Each row of a before or after table is a point. One or more steps were done to the points. Then noise was added and the rows were shuffled. The steps act on how far a point lies along the listed directions, d1 being the first. What was done? A step turns or swaps two directions, mirrors them in a line or flattens them onto one, adds a multiple of one to another, or multiplies one. Angles are multiples of 10 degrees, from the lower direction toward the higher: turns from -170 to 170, lines from 10 to 170 but not 90. Use the fewest steps. Two steps may share a direction if one is a turn and the other turns, adds or multiplies; they go together, in the order done. Otherwise the lowest direction goes first.
In the rows, 128 means zero.

Directions:
(1): [109 177 129]
(2): [ 79 109 128]
(3): [128 129  76]
Before, 12 rows:
[[140 110  86]
 [130 139 104]
 [146 117  62]
 [107 154 158]
 [189 110 134]
 [135 152 134]
 [132 124 140]
 [191 117  86]
 [155  97 152]
 [129 174 130]
 [125  96 124]
 [130 101  71]]
After, 12 rows:
[[137 157 140]
 [105 166 154]
 [125 189 136]
 [131  93  73]
 [129 121 140]
 [146 115  64]
 [130 143 108]
 [195 109 100]
 [141 105  88]
 [194 103 150]
 [126  87 118]
 [163  88 156]]
Steps: multiply d1 by 1.3; add 0.3 times d2 to d3

Directions:
(1): [112 106  90 160 173 113]
(2): [169 122 109 158  91  95]
(3): [102 103 170 128 125  79]
Before:
[[135 159 166  72 115 195]
 [125 145 172 119 106  93]
 [128 150 127 133 125 150]
 [133 155 141  71 100 179]
 [113 101 107 142 156 112]
 [ 74 132 126 112 197 189]
 [100 103 169  98 130 127]
 [133 115 102 124 113 117]]
After, 8 rows:
[[132 149 126 135 123 146]
 [164 155 152  93  88 172]
 [ 62 135 131 103 208 198]
 [140 142 165 131  96  82]
 [129 115 103 124 115 118]
 [ 95 104 116 128 172 127]
 [108 103 164 103 126 120]
 [159 149 129  90  76 157]]
Steps: add -0.7 times d1 to d2

Directions:
(1): [130 135 119 123  99 165 146  57 147]
(2): [109 133 115 183  83 112 125 147 172]
(3): [122 152 142 120 128 170 188 170 139]
(4): [ 90 120 147 177 179 161 117 114 127]
(5): [ 98 146 193  96 116 117 104 124 155]
(6): [173  75 146 126 131 157 111 143 168]
Before:
[[113 135 150 170 173 225 216 171 151]
 [128 103 160 154 106 138 100 113 143]
 [138 102 110 138 115 131 108 122 148]
 [138 113 130 136 141 148 161 185 156]
 [133  72 144 180 174 131  94 115 132]
 [ 80 172 100 151 124  82 106 110  86]
 [143 102 107 118 136 121 116  91 110]
 [155 127 154 110 157 140  79 111 122]]
After (8 x 9):
[[149  99 117 166  98 147 125 130 130]
 [133 126 122 127 144 168 167 127 122]
 [158 121 121 152 166 167 110 131 114]
 [144 110 112 128 109 149 139 144 149]
 [123 109 168 110 126  98  96 152 169]
 [ 87 183  83 148 116 111 157 142  84]
 [131  97 139 193 148 159 150 168 158]
 [ 68 124 227 153 122 109  63 101 200]]
Steps: turn d2 and d4 by -40 degrees; turn d3 and d5 by 120 degrees

Directions:
(1): [129  93 100 105 123 133  77 141  75  94 137  91]
(2): [136  97 175 159 127 138  94 149 178 110  97  95]
(3): [118 121 156 188  90 130 120 145  98 127 182 155]
(4): [101 123 133 102 110 114  94 174 126 201 112 140]
(5): [122 200 126 128 158 169  98 160 138 119 154 115]
Before (12 x 12):
[[121  92 126 103  97  91 128 100 136 167 114 134]
 [118 152 113 114 124 104 190 100 105 155 135 180]
 [149 115  95  86 136 103 166  52  77 109 134 128]
 [127  27 161 184  88  96 113 134 165 124 108 101]
 [149 150 122 128 147 111 173 122 154 146 133 127]
 [115  29 183 166  81  97  84 151 107 145 108 123]
 [141 186 139 151 173 129 183  88 169 138 115 145]
 [145 151 159 160 142 100 210  67 185 132 120 146]
 [158  59 160 142 123 123  82 102 143  91  73  81]
 [138 140 118 134 130 131 152  94 148  98 117 128]
 [128  66 154 164  96 107 123 135  97  91 135 104]
 [136 182 127 137 144 141 153  85 164  98 120 134]]
After (12 x 12):
[[160 164 127 149 170 144 160  73 140  45 152  93]
 [122 114 113  73 150 112 113 144 126 132  81  80]
 [137 131 123 161 108 143 123  93 107  64 158 126]
 [151 145 137 187 151 139 158  81 110  69 160 124]
 [119 137 134  70 169 118 114 139 171 176  49 109]
 [131 147 135 112 143 155  55 147 126 129 108  93]
 [133 133 113 138 123 148 114 115 115  86 138 114]
 [128 136 100  97 167 128 115 135 193 137  86  78]
 [155 146 126 154 142 127 153 123 132 107 163 113]
 [135 168 111  89 154 152  87 122  87 115 155  98]
 [123 180 124 104 144 139 113 115 171 149 126 121]
 [133 166 123 121 152 131 162 104 128 105 126 138]]
Steps: turn d1 and d4 by 60 degrees; multiply d2 by 0.4; turn d3 and d5 by -130 degrees

Directions:
(1): [ 91  74  89 158 160 167 138 115 105  77 158 149 147 118  95 124 143 105]
(2): [134 174  91 180 122 105 140  94 124 149 124 164 155 171 119  73 151 143]
(3): [200  95 110 187 131 115 115 109 112 155 155 132  98 116 126 161  88 130]
(4): [149 110 155 147 126 116 191  92 130 116  98 110 194 120 168 164 145 114]
(5): [112 158 114 106 165 177 126  48 104 144 106 123 101 102 154 135 113 155]
(6): [109 106 131 169 161 131  80 160 113 154  83  85 172 108 137  96 108 154]
Before:
[[160 159 123 147 148 139 148  77 123 160 112 136 100 119 145 144 113 154]
 [112 173 127  87 141 129 136  95 115 159  96 126 126 120 143 121 128 160]
 [142 149 110 116 135 129 109  69 132 145 148 152  73 111 133 138 112 132]
 [132 149 131  73 121 154  81 133 125 151 187 141   7 122  98 126  99 140]
 [162 158 164 108  85 103 158 123 150 157 129 126 125 139 168 167 122 142]
 [139 181 149  94 122 115 126 109 138 176 108 121 119 131 161 140 103 158]
 [132 106 133 117 131 156 118 119 129 117 121 108 116 112 139 153 103 129]
 [141 183  89 168 114  97  84 147 127 157 167 163  96 167  77  75 139 143]
 [175 161 138 135 103 114 115 126 140 184 115 110 101 142 130 124 113 156]
 [112 158 127  71 120 139 110 171 138 129 128 156  90 133 112 118 133 137]]
After, 10 rows:
[[138  95 119 185 132 129 107 157 123 147 115 102 165 132 108 100 126 142]
 [185 148 151 199 113  71 155 117 134 159  97 103 194 145 151 132 141 134]
 [130 108 157 120 140 136 160 143 130 118  86 119 182 104 153 155 143 126]
 [133 114 152 130 109  77 100 187 163 129 129 119 146 125 127 122 127 112]
 [ 98 106 131 148 151 152  72 166 114 157 116  97 132 105 138 120  94 167]
 [123 132 131 144 129 110 103 200 145 143 125 133 121 140  96  93 127 136]
 [ 83 108 125 147 148 132  93 171 122 135 114 115 178 126 119  97 116 143]
 [ 78 135 125 111 141 115 118 170 124 129 106 125 166 133 107  93 149 137]
 [119 106 119 114 118 149 119 145 138  99 145 132 116 132 111 139 125 114]
 [147  54 200 138 106  96 157 193 143 111 126  81 189 114 142 164 138  94]]
Steps: turn d2 and d6 by -40 degrees; turn d1 and d6 by -110 degrees; turn d3 and d5 by 40 degrees; turn d4 and d5 by 150 degrees

Directions:
(1): [ 72 119 108 158  80 132  73  93 138 110 123  89  94  82 172 171 144 132
 127 120 131 144 105 153]
(2): [ 93 185 149 138 138 120  82 131 175 162 145 133 151 124 141  96 148 116
  87 189  94 135 153  95]
Before:
[[140  82 108 136 113 128 130 113 102  97 117 118  93 108 144 163 131 140
  143  76 155 142 101 171]
 [161 129 147 108 137 123 141 144 129 141 120 144 137 146 118 107 133 127
  120 134 138 121 139 118]
 [110  84  87 149  82 125 112  83 100  74 116  96  81  91 132 187 127 146
  151  72 157 141  88 181]
 [127 134 125 116 137 128 144 133 125 133 127 144 119 150 121 123 137 114
  129 141 141 118 134 120]
 [196 127 145 100 166 130 189 157 104 148 125 157 151 158  94  96 115 129
  127 135 138 115 128 108]
 [150 132 110 124 146 132 162 143 127 134 132 144 144 138 111 112 125 142
  148 136 135 131 133 114]
 [171  41  86 112 109 147 187 114  76  86 100 111 100 144 104 174 112 132
  178  39 164 107  99 184]
 [ 98  87  99 134  79 139 147 117 105  91 114  98  81 119 141 184 122 139
  156  81 168 133  92 167]
 [155  59  99 123 118 132 174 118  82  92 101 110  84 124 126 183 115 131
  185  56 166 111 104 179]
 [136 115 136 108 153 134 147 136 109 125 114 132 125 143 115 118 116 141
  144 111 129 115 130 126]
 [160  79 108 115 134 137 165 120  74 100 101 134 103 142 134 162 113 136
  179  81 167 122 107 162]
 [138 161 138 130 138 120 130 150 141 138 149 121 139 131 118 112 133 123
  118 150 116 119 134 107]]
After (12 x 24):
[[240  53 118  88 153 140 247 153  43 102 104 151 121 165  75 140  89 145
  180  56 180 104  96 149]
 [161  77 107 116 132 136 166 122  73 100 102 132 103 142 132 163 114 132
  181  81 169 123 104 162]
 [183  97 135 103 133 127 168 142 103 124 111 140 125 147 111 124 122 134
  144  99 156 117 126 137]
 [ 66 157 114 162  94 114  54  87 160 120 138 103 109  84 149 148 151 132
   99 149 114 151 120 138]
 [ 66 140 119 143  87 131 103 120 149 125 130 103 103 114 154 154 140 128
  115 138 136 141 115 139]
 [118 118 122 143 120 125 101 114 132 119 125 121 108 108 151 144 145 130
  119 115 133 149 116 151]
 [166  48  89 114 109 147 184 115  82  88 102 110 104 145 106 172 115 131
  176  45 162 106 100 182]
 [150 141 130 128 134 122 146 149 127 126 143 121 131 133 115 123 127 128
  130 130 128 118 126 117]
 [171  98  99 118 139 137 186 146 102 116 121 142 131 142 105 130 116 149
  169 102 157 129 120 132]
 [142  77 107 124 119 128 159 118  94 105 105 112  93 123 129 171 122 125
  171  73 155 113 112 167]
 [148  94 126 105 148 138 167 134  91 111 105 130 116 146 110 131 109 147
  162  89 143 112 119 137]
 [135 119 119 112 133 129 157 131 110 127 122 146 113 154 117 130 130 117
  142 123 152 115 128 130]]
Steps: add 1.5 times d1 to d2
